Every row gives one point. The ring and each string are closed loops that go straight from each point to the next, and from the last back to the first. Before rounding, they use only three directions, however many columns there are. Count how often each string passes through the ring. Passing back the other way cancels.
(in the rows, 128 means zero)

Ring:
[[141 124 172  72]
 [147 163 165  96]
 [145 176 148 129]
 [127 160 127 170]
 [110 133 122 182]
 [ 97  95 123 177]
 [ 99  59 129 141]
 [116  58 146  94]
 [128  78 159  75]]
String:
[[ 86  88 109 205]
 [ 77  71 125 189]
 [ 90  42  99 176]
 [121  57  96 140]
 [130  97 123 124]
 [ 97  99 165 131]
 [ 79  50 166 125]
 [ 96  15 132 110]
 [118  34 114 110]
 [127  79 120 119]
 [111  90 142 128]
 [ 91  81 155 140]
 [ 62  55 155 168]
 [ 86  56 107 184]
 [110  85  98 175]
 [130 111 120 137]
 [110 117 140 152]
 [ 87 129 162 173]
 [ 99 147 128 205]
 [122 156  97 207]
 [ 96 154 139 202]
 [ 95 139 152 177]
 [112 122 146 145]
 [129 119 109 158]
 [123 108  86 185]]
Times through: 2

Ring (8 x 8):
[[157 169 118 120  93 195 161 120]
 [154 189 140 143 105 173 162 150]
 [126 197 159 177 149 112 147 177]
 [105 191 167 177 181  78 130 182]
 [103 182 165 152 185  86 123 170]
 [111 158 138 117 165 121 123 131]
 [125 134 100  99 130 162 133  89]
 [138 136  92  99 110 183 144  84]]
String (27 x 8):
[[120 155 112 153 140 126 140 121]
 [144 190 137 171 117 146 161 156]
 [156 223 173 179 113 152 169 197]
 [147 220 174 184 126 136 163 198]
 [150 228 186 179 128 139 163 208]
 [151 223 186 159 127 150 159 200]
 [148 223 180 181 128 136 162 202]
 [128 184 136 182 136 119 152 157]
 [117 157 110 171 141 115 143 125]
 [136 179 138 146 128 147 149 146]
 [149 192 153 131 118 167 154 158]
 [129 161 119 142 131 142 144 125]
 [127 144  94 143 123 146 145 101]
 [136 164 123 129 123 158 147 125]
 [127 131  80 131 118 156 143  82]
 [156 126  68  88  76 222 157  59]
 [166 141  90  72  72 237 158  75]
 [135 104  50  94  97 193 144  40]
 [121 117  70 120 123 155 137  67]
 [127 160 122 132 135 143 140 124]
 [124 142 100 129 131 146 139 100]
 [120 113  61 125 119 154 139  60]
 [166 135  76  84  66 235 162  66]
 [181 183 135  88  69 239 170 128]
 [171 191 146 106  86 213 165 144]
 [188 206 155 108  67 235 178 156]
 [154 196 158 126 113 176 156 161]]
Times through: 1
String, 28 rows:
[[116 167 132 155 153 113 136 141]
 [109 157 121 157 157 107 133 129]
 [121 185 156 150 156 117 137 163]
 [ 96 151 118 167 174  83 125 128]
 [ 85 164 143 173 199  57 116 154]
 [100 197 192 149 200  76 118 194]
 [125 208 200 121 170 124 130 195]
 [123 198 190 112 169 127 127 182]
 [126 186 171 107 157 140 130 162]
 [124 168 141 122 147 138 134 138]
 [108 139 107 130 155 120 127 105]
 [100 106  75 104 154 129 117  63]
 [128 121  91  69 125 182 129  70]
 [147 158 126  82 112 194 143 112]
 [135 165 130 119 128 159 142 127]
 [151 170 133  98 108 192 150 125]
 [128 146 104 127 127 152 141 104]
 [138 129  75 116 102 180 149  73]
 [168 155  97 100  70 227 166  93]
 [185 194 142  98  65 240 175 139]
 [154 185 142 124 108 181 157 145]
 [119 150 107 150 139 128 140 115]
 [121 152 105 158 135 128 143 116]
 [131 174 134 146 133 140 146 142]
 [151 209 171 144 122 159 157 180]
 [148 230 188 184 131 133 162 212]
 [137 222 186 179 145 119 153 206]
 [131 194 162 151 145 130 144 171]]
Times through: 3

Ring, 8 rows:
[[133 122 141 119 110 129 140 141 133]
 [104  65 114  92  89 134 161 107 145]
 [ 91  60 102  92  99 133 153  97 142]
 [ 89  99 100 116 139 126 119 106 125]
 [ 99 119 105 130 153 123 110 121 119]
 [119 125 114 138 146 122 120 141 124]
 [142 140 136 141 134 123 129 161 127]
 [147 151 147 138 129 124 127 162 125]]
String, 29 rows:
[[149 129 143 132 113 126 145 163 136]
 [126 109 127 121 115 128 142 138 135]
 [129 141 136 132 134 124 121 145 123]
 [140 166 150 139 140 123 111 155 117]
 [153 158 163 130 116 126 130 161 126]
 [144 122 150 117  97 130 151 149 138]
 [131 104 133 114 101 130 152 138 139]
 [126 117 130 121 118 127 137 138 132]
 [137 158 146 137 138 123 115 152 119]
 [156 187 163 149 144 121 108 172 115]
 [162 164 159 145 127 123 129 178 126]
 [142 114 134 127 110 127 150 155 139]
 [125 106 123 122 117 127 143 139 135]
 [125 141 129 136 143 123 115 143 121]
 [132 148 127 148 153 120 113 157 120]
 [123 119 109 144 148 121 126 150 128]
 [112 104 105 130 138 124 130 134 130]
 [109  97 107 122 128 126 136 127 133]
 [112 125 117 130 143 124 117 131 122]
 [107 140 113 139 163 121 100 130 114]
 [ 99 141 105 142 174 119  92 127 110]
 [ 97 112  97 133 156 122 112 122 121]
 [104  94 100 124 134 125 132 124 131]
 [115 110 118 123 128 126 131 131 130]
 [119 137 122 137 148 122 113 140 120]
 [129 144 122 149 156 120 113 155 120]
 [140 131 126 145 137 122 132 164 130]
 [149 164 141 154 149 120 115 172 120]
 [157 154 147 147 132 122 130 176 128]]
Times through: 5
String (31 x 9):
[[131 103 120 128 118 126 148 148 138]
 [127 122 126 130 129 125 132 144 129]
 [129 140 131 136 139 123 119 147 123]
 [127 117 127 126 123 126 136 142 132]
 [129 127 131 129 127 125 130 145 128]
 [134 156 140 140 144 122 112 152 118]
 [155 182 160 148 142 121 110 172 116]
 [155 172 161 141 132 123 119 168 120]
 [155 158 163 132 115 126 132 164 127]
 [130  97 133 110  95 131 157 136 142]
 [120 100 125 114 109 129 146 130 137]
 [122 124 132 121 123 127 129 133 127]
 [118 105 132 106 104 131 143 123 135]
 [106  54 119  82  72 137 173 103 151]
 [ 97  29 106  75  64 139 185  95 158]
 [ 97  43 105  85  79 136 173  99 152]
 [ 81   7  91  67  62 141 188  79 161]
 [ 99  64 105  98  99 133 157 107 144]
 [107  99 114 114 121 128 135 119 132]
 [ 99 115 113 119 138 126 116 114 122]
 [ 81  96  97 111 141 127 115  96 122]
 [ 70  95  87 113 152 125 107  88 119]
 [ 78 122  94 127 170 122  91 101 110]
 [ 87 106  95 124 153 124 110 108 120]
 [101  94 103 119 131 126 131 118 131]
 [112 103 115 120 125 127 135 127 132]
 [113 139 119 137 155 121 107 135 117]
 [117 125 122 129 137 124 121 134 124]
 [121 147 121 144 159 120 106 145 116]
 [128 138 118 148 154 120 116 154 122]
 [135 110 116 139 129 124 143 158 136]]
Times through: 4
